Each point is reached from the start by the listed moves, each made once or not at all, plus a little noise. Is the number of moves made odd or even? Then give how often each move was made.

Moves:
(1): [-64,-248,198,337]
(2): [-162,-121,-151,-35]
Start: [76,164,24,54]
Points:
[86,149,27,33] -> even (0, 0)
[-73,24,-116,-9] -> odd (0, 1)
[35,-97,236,389] -> odd (1, 0)

Moves:
(1): [74,-167,68,90,-192,229,-110,84,-22,107,7]
(2): [-140,56,-70,-104,-122,34,28,41,4,31,-93]
(3): [33,-78,73,-40,-36,46,74,-100,-195,-208,-52]
(4): [-212,-113,14,116,-167,196,-82,-218,-14,-217,-104]
(5): [100,-28,-71,76,35,39,60,155,96,136,26]
(6): [57,31,104,34,-6,-141,-25,-33,-46,13,-225]
(7): [-38,73,72,45,-15,208,10,-83,-75,12,-123]
(8): [-140,47,36,13,-27,-82,87,85,15,-207,-50]
(9): [39,227,-236,-106,109,-16,-246,92,218,79,3]
Start: [3,66,-25,218,86,1,-72,-110,-49,-14,104]
Points:
[-263,-163,246,426,-352,600,-84,-330,-352,-525,-230] -> odd (1, 0, 1, 1, 0, 0, 1, 1, 0)
[-20,-75,121,291,-255,123,46,118,-194,-137,-285] -> even (1, 1, 1, 0, 1, 1, 0, 1, 0)
[45,31,120,289,56,-147,133,-15,-173,-281,-190] -> even (0, 0, 1, 0, 1, 1, 0, 1, 0)
[-141,220,-185,350,10,-9,-277,-27,223,-230,-240] -> odd (0, 0, 0, 1, 1, 1, 0, 1, 1)

Moves:
(1): [46,102,47,94,-84,70,-178,-79,-169,61,150,-51,11,-29,49,18,-32,-20,5]
(2): [131,61,63,-22,-19,-52,38,114,38,-53,-16,-80,-111,-62,-71,28,-176,42,-117]
(3): [-122,-16,25,115,54,17,70,-118,145,-62,-32,-56,-14,58,133,-41,19,201,55]
(4): [112,-176,118,-52,64,20,-57,-89,-141,166,-79,-8,32,-70,157,127,74,112,251]
(5): [84,155,-339,-102,-69,125,-31,0,-323,-130,-157,-153,26,-47,50,218,72,209,-18]
(6): [-59,6,-49,80,-46,41,37,55,-96,-30,71,-64,-55,-6,-123,162,-37,1,90]
(7): [0,-27,-19,-93,-49,-62,109,-12,-57,138,85,-30,116,29,-108,-7,-79,170,125]
(8): [-107,24,70,-134,191,19,-49,39,-8,40,88,-184,69,-64,-8,53,-107,-4,-134]
(9): [-25,14,-87,-64,49,-249,-184,-3,127,71,-156,70,65,-23,-104,144,146,-85,-135]
(10): [45,48,165,13,111,63,-50,-128,-57,-227,-12,-31,-40,-24,54,-17,-4,-40,-51]
(11): [86,72,15,-183,27,27,65,-48,-30,84,-120,-49,41,256,-132,135,-79,237,230]
(12): [228,32,-59,-41,-45,56,78,-159,46,27,-37,1,-82,37,8,41,-36,129,74]
(13): [17,76,-213,194,171,80,-202,53,-66,-86,-125,84,152,118,67,-17,-53,31,30]
(14): [207,73,102,116,48,-124,-258,-166,245,172,-123,5,282,51,53,-333,-291,-268,-97]
(15): [-240,103,136,-133,131,17,-98,11,-87,50,-25,20,32,-93,-109,3,-111,99,157]
(16): [-98,86,72,144,-69,69,38,-30,86,-47,-33,-2,35,-163,-20,-96,-5,48,-213]
(17): [11,255,-14,-63,183,35,94,90,96,50,-239,-222,43,-151,-6,4,212,145,176]
(18): [175,-34,25,-48,54,-167,48,-25,-101,93,-58,84,-179,53,-119,88,-215,-61,-67]
Start: [-138,-138,-68,-98,-184,109,-66,-98,133,-88,-41,-83,6,-75,-105,-220,-47,7,101]
Points:
[298,152,-463,-208,48,-139,-327,-120,-339,-284,-474,-137,38,-38,-333,209,-342,268,-124] -> odd (0, 1, 0, 0, 1, 0, 1, 0, 1, 1, 0, 0, 1, 0, 0, 0, 0, 1)
[559,47,106,-81,107,230,-119,-413,-94,-153,-524,-88,-132,76,-167,46,-537,503,230] -> even (0, 1, 0, 1, 0, 0, 0, 0, 0, 1, 1, 1, 1, 0, 0, 1, 0, 1)
[444,428,58,-337,174,-284,-191,-407,384,497,-428,-668,186,58,-548,81,-718,497,288] -> even (1, 1, 1, 0, 0, 1, 1, 1, 1, 0, 1, 1, 0, 1, 0, 0, 1, 1)

Moves:
(1): [-178,32,-127,60,121,-51,101,-91,77,103,55,20,25,101,-90,-36,-62,-5,-262,9,127,-25,23,27,-159]
(2): [-60,-70,51,-21,-72,4,54,38,11,-38,39,41,-112,17,72,49,13,-38,-35,59,27,-54,-103,-38,-97]
(3): [-1,-21,-84,2,33,84,14,-71,-6,76,-15,28,22,7,16,-9,57,77,-30,84,41,-10,-43,-15,-28]
(4): [-92,-76,-78,50,-19,-1,-18,-144,-107,60,-105,111,47,-7,-67,-20,67,-133,5,-95,-52,7,9,-60,-71]
(5): [-61,28,-149,12,-53,-30,-55,-23,41,66,68,-62,-39,18,26,-111,-22,17,-57,-80,-27,-45,-77,-14,18]
(6): [-10,103,-65,-114,-115,102,-49,-23,33,32,105,-48,-91,-32,-25,81,8,-127,-18,23,24,19,30,-8,12]
(7): [-110,87,-4,6,22,-20,2,-67,80,66,52,63,20,-57,70,69,69,155,50,11,-34,-98,-4,-101,-31]
(8): [82,-117,18,150,96,109,135,-124,-50,58,86,52,36,6,63,122,30,-19,-95,-159,-34,126,15,-51,45]
(9): [-47,-101,-152,-21,120,-41,21,-52,65,35,-114,1,-41,-94,29,-46,60,19,3,-82,240,-23,-52,72,44]
(10): [-22,158,33,161,-67,26,-47,235,-9,56,46,-23,-25,81,-66,74,-13,-178,-1,3,-132,-84,-114,-76,-30]
(11): [-53,53,114,79,-101,77,15,-267,-116,-104,-7,41,96,80,190,47,109,-77,4,-72,-108,-34,14,186,-2]
(12): [91,34,172,-2,35,27,-148,-94,-30,-16,1,-38,62,-140,-27,0,61,13,34,56,-25,-62,39,21,-63]
(13): [2,47,-95,47,64,-68,-121,-19,7,-140,-23,-109,72,18,-49,42,-54,-84,-43,-40,-195,164,-27,26,-53]
(14): [-42,-77,19,-84,3,86,8,39,43,26,66,28,8,25,-27,48,149,-29,82,-64,16,-75,-76,95,-25]
(15): [47,-71,66,19,14,-87,14,-14,51,100,-14,-80,13,54,143,3,-11,72,35,62,-59,-32,-9,-16,83]
(16): [46,-16,83,121,-94,-90,-159,23,-82,-125,41,-125,-48,13,20,16,-15,109,170,-7,-18,-55,-5,-6,13]
(17): [-39,38,25,-2,-31,-4,-168,47,82,-83,59,38,71,-62,12,25,-72,-35,100,-39,85,142,-27,100,59]
(18): [-125,20,0,-132,210,7,76,2,-25,-1,-4,55,23,55,6,-6,68,-24,-6,-206,140,100,-109,4,134]
(19): [116,-1,-19,51,8,-81,33,39,-102,-2,125,-10,100,-13,-52,-64,-48,20,208,21,-141,32,-90,-28,116]
(20): [92,73,15,-22,-63,-38,4,-19,20,-109,-17,34,24,66,91,-16,99,66,28,1,41,-1,-84,-48,-31]
(21): [-75,-54,-133,-93,82,43,-86,-67,14,-75,52,86,32,-91,-102,46,-52,-17,-128,-134,121,-50,110,4,-13]
(22): [-53,-23,-86,-93,-134,-22,-18,-79,-85,99,-5,11,-7,-132,-30,94,-56,23,-93,28,-9,27,15,52,17]
(23): [66,-69,-37,-39,-27,-148,-50,-16,27,-99,-75,51,-176,-27,-10,15,-50,96,-35,19,-72,17,70,30,85]
(24): [40,15,95,-44,-49,-131,-99,83,-35,-149,95,14,4,-83,92,-99,107,-110,79,102,-11,42,70,-99,23]
Start: [-197,-14,131,-43,48,88,-129,-70,-11,52,17,-91,-111,-95,-168,47,-92,-41,9,-186,8,-22,78,-97,142]
Points:
[-292,-47,-134,307,-51,-233,-441,-120,-229,-237,473,4,-227,-112,-345,291,-187,-524,-157,-391,-337,142,78,-385,9] -> even (1, 1, 0, 1, 0, 1, 0, 1, 0, 1, 0, 0, 1, 0, 0, 1, 0, 0, 1, 0, 1, 0, 1, 1)
[-820,-153,-520,-341,126,-233,-396,-225,116,104,204,8,-347,-175,-266,164,55,-576,-475,-582,160,-23,-150,-87,119] -> odd (1, 1, 0, 1, 1, 1, 0, 0, 1, 1, 0, 0, 1, 1, 1, 0, 0, 1, 0, 0, 1, 1, 1, 1)
[-106,-113,93,-180,-345,-90,-582,-206,62,40,360,-314,-157,-403,43,133,70,99,473,-227,147,-149,-348,76,284] -> even (0, 1, 0, 0, 1, 1, 0, 0, 1, 0, 0, 1, 0, 1, 1, 1, 1, 0, 1, 1, 0, 1, 0, 0)
[-217,-103,96,-440,-195,182,-328,-245,3,-10,153,0,-223,-463,6,164,419,-154,54,33,362,-182,-131,-39,31] -> odd (0, 1, 1, 0, 0, 1, 0, 0, 1, 0, 0, 1, 0, 1, 0, 0, 0, 0, 0, 1, 0, 1, 0, 1)
[-213,-162,-105,164,-329,-26,-409,-341,-256,-324,406,111,-306,-128,63,167,328,-417,184,-657,-132,-222,-212,-128,230] -> odd (0, 1, 0, 1, 1, 1, 0, 1, 1, 1, 1, 0, 0, 1, 0, 1, 0, 0, 1, 1, 1, 0, 1, 1)
[-455,33,-175,143,346,27,-608,-489,-153,15,77,-71,350,-192,-105,18,57,-374,128,-700,-89,85,-301,95,320] -> odd (0, 0, 1, 1, 1, 0, 0, 0, 1, 1, 1, 1, 1, 0, 1, 0, 1, 1, 1, 0, 1, 0, 0, 0)
[-504,-137,165,-17,309,254,63,-374,64,87,210,217,-44,44,299,432,424,-100,-54,-773,234,-246,-309,-83,200] -> odd (0, 1, 0, 0, 0, 0, 1, 1, 1, 1, 1, 0, 0, 1, 1, 0, 0, 1, 0, 1, 1, 0, 0, 0)
[-666,-24,-278,112,430,80,-550,-473,59,233,405,-148,23,-244,-176,241,372,-301,-166,-688,128,-117,-140,-287,25] -> odd (1, 0, 1, 1, 1, 1, 1, 1, 1, 1, 0, 1, 1, 1, 1, 1, 0, 1, 0, 0, 1, 0, 0, 1)
[-377,121,73,-62,54,-103,-607,-114,-144,-82,-97,2,-32,-317,-384,264,-127,-378,-32,-456,-240,326,-35,13,211] -> even (0, 0, 0, 1, 0, 0, 0, 0, 0, 1, 0, 1, 1, 0, 0, 0, 1, 1, 0, 0, 0, 1, 1, 0)

Moves:
(1): [22,-49,150,152,-1,4,-102,-2,153,89,12,-55,224,-65,115,31,-99,31,-51,187,46,-6,129,-15,-85]
(2): [22,-20,20,-64,-25,79,40,70,40,81,45,154,158,-54,-95,42,-3,-16,-6,52,-17,-14,-67,-157,-57]
(3): [15,-73,44,-60,40,-119,-28,-7,-30,-36,12,31,-16,29,-25,-22,113,-33,-44,-31,-68,-50,-53,-13,-82]
(4): [-40,-44,199,-11,-22,-168,-27,-60,114,53,77,104,-161,106,-84,181,-133,-81,19,81,83,-29,-108,-21,235]
(5): [-71,109,62,-9,-88,77,-54,44,83,116,131,-33,54,121,87,173,145,125,7,-95,-66,-43,-15,-22,25]
(6): [-2,174,57,-32,48,-55,23,-51,8,46,-17,69,34,49,-36,-55,-162,27,-42,134,-39,96,-143,-58,26]
(7): [116,-46,-41,-167,-79,70,-128,-163,12,7,-52,22,35,83,-54,1,21,43,23,-7,45,-15,-17,136,-84]
(8): [36,-20,86,20,73,53,-202,49,99,-56,-42,-126,22,54,-94,-1,51,-159,-50,10,151,-73,141,177,43]
(9): [-57,-6,28,69,38,67,-12,17,81,-4,-10,24,-11,126,-7,-96,7,20,-43,-30,-17,-67,-27,10,67]
(10): [10,35,-38,27,89,20,109,17,8,-81,-1,-40,157,34,76,-39,-10,48,94,167,-64,74,32,-164,18]
(11): [54,-121,-3,-29,-1,51,-170,55,-265,40,-106,51,48,69,155,-28,-96,-123,-8,109,-20,-21,-40,81,23]
(12): [175,-37,-70,-51,-198,44,155,-2,156,-92,-4,-116,-20,-13,92,23,-113,-121,109,-31,25,-92,169,71,-76]
(13): [-30,-88,60,-26,61,38,26,46,35,34,26,-3,119,45,20,74,-177,-102,-54,34,8,-40,-17,-37,-63]
(14): [-32,26,34,-106,-122,-61,-16,-67,-139,69,-112,73,3,-28,7,160,9,-9,-30,21,-16,81,235,-135,29]
(15): [-117,88,90,193,51,193,-102,-155,19,-136,-202,-77,-82,-44,2,171,-60,-13,-186,-22,-26,50,33,13,-63]
(16): [18,53,-111,31,-59,5,68,-41,37,111,35,17,9,64,-3,-75,57,-83,16,16,129,118,-99,22,80]
(17): [-54,67,-35,17,-14,8,-36,-101,-110,-47,1,32,-8,-84,116,-42,52,55,-24,11,106,22,-7,53,54]
(18): [-124,-12,38,-56,-54,-44,112,-40,-108,46,-2,-92,-4,6,-98,-32,69,-86,23,54,67,-38,-19,-9,106]
(19): [-34,4,7,-7,15,-68,175,111,-7,22,-9,-119,-39,37,27,-35,-85,-98,135,1,91,51,16,29,-53]
(20): [-148,16,10,-58,-1,45,21,47,30,55,-105,-49,13,-15,4,148,138,-30,-45,93,72,-97,-1,26,98]
(21): [33,-21,212,5,124,-31,-12,126,-83,-26,-4,-129,35,-133,87,-43,77,30,19,10,-143,-10,-47,46,100]
(22): [-12,-44,-57,68,34,-69,-205,-82,147,42,89,30,-100,58,-24,-74,50,-13,220,-3,-72,-5,41,38,22]
(23): [-98,-20,174,88,-122,-120,-52,10,18,-180,-8,22,-50,32,24,30,-75,90,-3,47,-30,264,169,-4,54]
(24): [-49,9,27,123,25,-141,64,3,101,-161,-40,43,43,47,-76,70,-28,-16,-4,-64,-17,-100,-18,22,14]
Start: [-17,67,3,-112,-33,141,109,37,20,10,11,181,82,66,-31,60,63,-12,95,-30,-105,102,-28,31,-44]
Points:
[-142,-148,193,-90,134,193,-66,96,-172,60,-136,145,619,79,428,182,-20,-162,-33,542,-23,-20,14,-36,-78] -> odd (1, 0, 1, 0, 0, 0, 0, 0, 0, 1, 1, 0, 1, 0, 0, 0, 1, 0, 0, 1, 0, 0, 0, 0)
[-323,472,463,126,-448,262,-13,-114,368,3,-303,-185,250,176,308,584,-84,-190,-71,340,338,464,594,190,91] -> even (1, 0, 0, 0, 1, 1, 0, 1, 0, 0, 0, 1, 0, 1, 1, 1, 1, 0, 1, 1, 0, 0, 1, 0)
[-254,-3,531,57,153,103,-194,258,582,234,49,119,789,353,36,417,387,-220,127,327,-183,-139,204,-177,161] -> even (1, 1, 1, 0, 1, 0, 0, 1, 1, 1, 0, 0, 1, 1, 0, 1, 0, 0, 0, 1, 1, 1, 0, 1)
[-183,146,321,-135,-177,-103,87,22,748,105,188,439,81,523,-199,453,78,-152,261,81,-225,-301,-246,-70,234] -> even (0, 1, 1, 1, 1, 1, 0, 0, 1, 0, 0, 1, 0, 0, 0, 0, 0, 0, 0, 1, 0, 1, 0, 1)
[-459,136,627,19,-53,-124,-102,-238,199,-57,-97,518,-68,339,-111,392,-398,-183,43,269,-99,463,41,-250,126] -> even (0, 1, 1, 1, 0, 1, 0, 0, 1, 0, 0, 0, 1, 1, 1, 0, 1, 0, 1, 0, 0, 1, 1, 0)
[-465,298,672,258,254,152,-307,-18,694,82,-54,50,62,553,-159,534,25,-310,-53,134,-38,-99,-297,246,544] -> even (0, 0, 0, 1, 1, 1, 0, 1, 1, 0, 0, 0, 1, 0, 1, 1, 0, 0, 0, 1, 1, 1, 0, 1)
[-131,225,411,-76,-43,173,-244,-327,-419,-234,-459,275,244,263,312,23,-10,46,-133,395,-247,643,11,16,173] -> even (0, 0, 1, 0, 0, 1, 1, 0, 1, 1, 1, 0, 0, 1, 1, 1, 1, 0, 0, 0, 1, 0, 1, 0)
[-111,151,409,223,-69,-39,-182,29,125,-114,-276,261,569,449,134,51,-286,-177,-27,568,18,470,352,-32,221] -> even (1, 0, 0, 0, 0, 1, 0, 1, 1, 1, 1, 0, 0, 1, 0, 1, 0, 0, 0, 0, 0, 0, 1, 1)
